Rows are points. The points of each table are mixes of a few directions, plus a little noise. How many directions does each table use, and how many do they share? Where both have some left over, give the other angles between the two spaces (their principal angles), to ten degrees, smallest first.
(in the rows, 128 means zero)

First (4 x 3):
[[143 212 124]
 [136 174 126]
 [113  45 132]
 [120  82 130]]
Second (7 x 3):
[[125 131 129]
 [ 93 158 135]
 [ 86 164 136]
 [ 77 172 138]
 [216  53 111]
 [104 149 133]
 [196  69 114]]
Directions: first 1, second 1, shared 0; angles 60

First:
[[ 77 151 109 109 108 134]
 [222  84 161 162 179 116]
 [155 124 143 142  89 126]
 [101 140 117 118 122 131]
 [168 105 139 141 175 123]
 [ 46 165  98  98  94 138]]
Second, 8 rows:
[[123 127 124 124 149 128]
 [125 127 125 126 140 128]
 [142 132 140 138  71 127]
 [143 132 141 139  68 127]
 [ 98 120 103 107 249 129]
 [144 133 142 140  62 127]
 [149 134 146 143  44 127]
 [100 120 104 108 242 129]]
Directions: first 2, second 1, shared 1

First, 8 rows:
[[ 99 125 126 100 153 146 135 166 147 132 142]
 [151 121  96 173  28 132  23  84 101 107 133]
 [155 142 157 130 174  93 204 106 121 143  99]
 [ 66 103 153 121 191 185 168 177 145 105 181]
 [170 142 137 144 124  89 152  87 111 139  95]
 [ 85 116 135 105 168 161 147 173 148 123 157]
 [154 122 138 181  98 122 116  77  97 108 129]
 [142 153  83  70  90  96  77 154 152 168  90]]
Second:
[[167 125 160 197 125 104 158  61  92 106 118]
 [103 128 120 110 148 104 100 184 170 122 120]
 [119 129 120 109 126 138 123 142 134 135 132]
 [118 129 120 111 129 133 121 144 137 134 131]
 [132 129 116 101 104 176 142 106 102 152 145]
 [150 125 155 189 141  84 138  99 120  99 111]
 [ 85 130 113  95 160  92  82 220 195 120 117]
 [184 123 183 249 140  61 162  43  90  78 102]
 [ 96 131  95  55 119 171 109 176 148 158 144]
 [126 131  99  65  87 217 146 105  91 176 160]]
Directions: first 3, second 2, shared 1; angles 80

First:
[[ 27  96 214 112  58  76 166 179 146 143 177 127 120  82 123 113 132  92]
 [249 144 128 109 181  93 112  73 116 124 171 145 110 170 122 196 188 144]
 [175 188 114 126 111 147 133 109 124 131 127 125  91 186 140 123 108 167]
 [148  97 119 109 177 115 100 109 124 121 130 141 163 116 138 146 159 118]
 [180 154 132 157 124 134 153 117 123 133 146 115  82 149 102 157 139 151]
 [101 110 143 164  86  95 155 165 131 125 125 126 112  82  67 147 123  76]
 [155 133  75 148 150 150 109 119 120 115  84 130 141 127 114 130 112 121]
 [103 100  76 127 145 124  91 139 126 107  68 146 183  92 119 115 107  76]
 [ 60  67 161  81 181 147 104 122 137 140 152 126 189 105 201  93 158 153]
 [ 70 169 119 170  71 205 165 157 134 143  95  90  90 144 137  66  60 174]
 [141 148 128 106 123 122 119 118 128 127 132 136 126 153 146 123 123 136]]
Second, 10 rows:
[[101 149  92  95 162 166 138 124 116 132 153 151 135 124 141 113 114 129]
 [152 114 143 159 108 103 128 132 132 123 112 115 118 122 102 148 139 118]
 [111 143 111  91 206 216 142  98 115 150 181 127 132 148 186 104 139 199]
 [110 153  76  98 214 218 157 106 105 144 186 146 127 124 147 121 130 165]
 [130 120 156 116 151 158 121 107 134 142 144 107 132 157 182 109 145 190]
 [129 138  86 145 119 109 144 148 117 114 120 152 120  91  61 156 113  63]
 [101 130 162  80 139 154 107 109 139 143 141 117 149 171 220  79 128 192]
 [154 111 147 169  75  66 121 147 137 114  90 119 119 113  79 154 130  84]
 [126 122 140 142  51  45 109 159 140 107  78 138 133 113  89 136 107  56]
 [165 100 166 184  55  44 114 149 144 112  76 108 115 116  74 160 135  82]]
Directions: first 5, second 3, shared 2; angles 70

First (9 x 24):
[[ 59 148 125  97 150 169  78  95  81 162  90 185 100  95 101 105 168 122
  151 153 138 111 119 133]
 [159  71 133 106 175  39  79 108 133 110 109  84 100 130 166 138 104 148
  106  17 106 106 119  99]
 [164  45 112 160 115  74 159 112 122 121 139  94 206 122 157  76 158  95
  138 107 153  57 144 119]
 [ 61 180 132  99 141 152  69  90  86 110 159 111 131  68 129 136 135 136
  162 127 102  79 162  95]
 [153 150 166 114 131 191 161 217 125 164  83 246  92 116  66 131 112 133
   75 169 143 204  46 150]
 [135  72  97 174  89 126 186 109 124 148 128 130 205 145 134  63 185  78
  159 182 175  83 148 156]
 [134 150  95 155 101 155 145  87 164 154 150  66 105 205 111 169 125 159
  134 160 162 155 157 111]
 [174 157 136 146 104 184 175 169 159 159 142 135 105 170  75 173  97 166
   85 167 163 188  97 102]
 [114 179 156 102 146  62 100 164 157  25 152 100 107 102 213 162  68 114
  139  69   7 170 160 186]]
Second:
[[ 67 132 136  94 176 131 101  83 119 171  53 173 123  76 118  63 165 114
  129 130 143 114 142 130]
 [138  76 159 120 146 122 134  98 134 162 103 120 104 119  94  93 156 123
  118 121 159 123 121  83]
 [ 85 110 130  88 180 126  69  68 126 185  41 158  28 152 102 114 158 140
  126 107 147 161 111 129]
 [189 147  85 158  83  81 120 203 133  32 206  89 126 206 202 235  55 143
  135  81  55 156 108 196]
 [196  81 166 184  42 159 231 217 109  82 221 144 213 106 107 106 148  66
  146 207 131 108 104 132]
 [ 95 116 142  94 184 121  92  58 137 184  66 118  92 105 102  93 148 150
  111  98 160 117 144  75]
 [175 131 127 146  91 101 132 215  94  37 216 123 183 106 176 174  83 116
  135  97  66  96 104 151]
 [164 137 114 175  86 113 206 152 172  98 171  85 215 139 162 115 111 110
  129 157 128 123 171 146]
 [ 88 177 119  97 159 170  71  84 113 171 112 124  80 123  89 160 121 181
  116 121 151 127 128  76]
 [ 84 174 100 124 134 156 123 101 142 157  91 147 115 149 126 124 136 135
  136 162 141 154 148 161]]
Directions: first 6, second 6, shared 4; angles 40, 60

First, 9 rows:
[[170 154 144 125  96 116 133 143 167 116 147 128  98 118 111 160  88 113
  149 130 125 156  84 136 124 133 133 111 126 108 118 127]
 [167  78 118 137 137 162 105 137 164 115 150 151 161  82  92 113 113 126
  165 149 120 149 136  97 101 111 169  83 141 135 102 141]
 [154 198 153 152 117 122 132 167 166 104 151 101  80 145  93 138  90  90
  109 160 124 158 125 145 117 164 128 112 144 132  75 138]
 [ 89 108  70 130 190 145 163 122 125 158 126 138 129 142 123  86 191 130
   97 134 138 115 163  67 168 123 110 159 165 135  63 166]
 [146 130 177 123  91 119 110 108  83  99 110 115 143 145 151 149 103 132
  147 116 133 111  95 192 109 119 113 130  78 129 192  79]
 [101  73  93  99 155 145 156  82  74 156 111 162 161 138 145 110 177 145
   99 127 118 103 147 108 162  94 119 165 124 130 137 145]
 [132 114 107 145 135 111 109 155 193 135 132 116 119  93 137 125 137 147
  204  78 168 132  87  85 124 129 123 108 141 106 124 112]
 [ 89 176 149 134 138 110 152 110  59 119  97  90 106 201 160 121 158 120
   82 122 147  88 130 175 153 143  66 183 103 139 136 101]
 [102 119 140 107  93 121  89 131 120 150 128 151 155  87 139 148  96 146
   99 133  76 142 184 147  93 136 194 106 130 139 205 145]]
Second, 10 rows:
[[161 118 151 174  63  83 102 119 131 122 164 135 140 113 169  74 127 113
   73 188 157 104 114 136  71 124 192 131 125 115  76 138]
 [181 119 138 148 141 154 121 145 165  89 140 113 126 119  88 127 110 113
  194 130 149 143  89 122 118 123 111  94 124 127  90 106]
 [110 130 132 139  85  86 119 111 102 152 138 141 136 123 175 103 141 130
   53 158 129 104 150 137 107 130 171 154 132 122 128 149]
 [ 75 138 112  99 139 120 141 115  97 162 108 137 127 139 147 146 144 145
   91 107 102 121 165 130 155 133 120 156 132 131 173 141]
 [169 121 139 150 123 137 120 137 152 101 144 121 128 118 112 117 116 115
  161 142 148 135 100 124 108 123 130 106 125 124  94 116]
 [146 126 130 133 138 142 129 135 142 112 130 123 126 127 109 131 122 122
  158 124 134 136 114 125 127 126 117 114 125 129 117 119]
 [197 113 156 179  87 114 102 135 161  91 165 121 136 108 129  85 112 105
  141 177 168 125  86 129  77 120 163 103 125 120  58 119]
 [133 126 132 134 114 120 124 124 127 127 134 131 130 125 138 118 129 126
  115 138 132 124 128 129 117 126 139 129 127 126 120 133]
 [ 18 154  80  35 217 168 176 124  83 178  59 131 111 164 106 214 150 167
  141  30  59 145 191 121 227 140  47 160 135 148 249 135]
 [ 92 137 110  90 171 153 147 132 117 142 101 125 121 142 107 166 135 142
  153  83 104 142 144 123 170 132  86 134 129 136 172 125]]
Directions: first 6, second 2, shared 1; angles 70
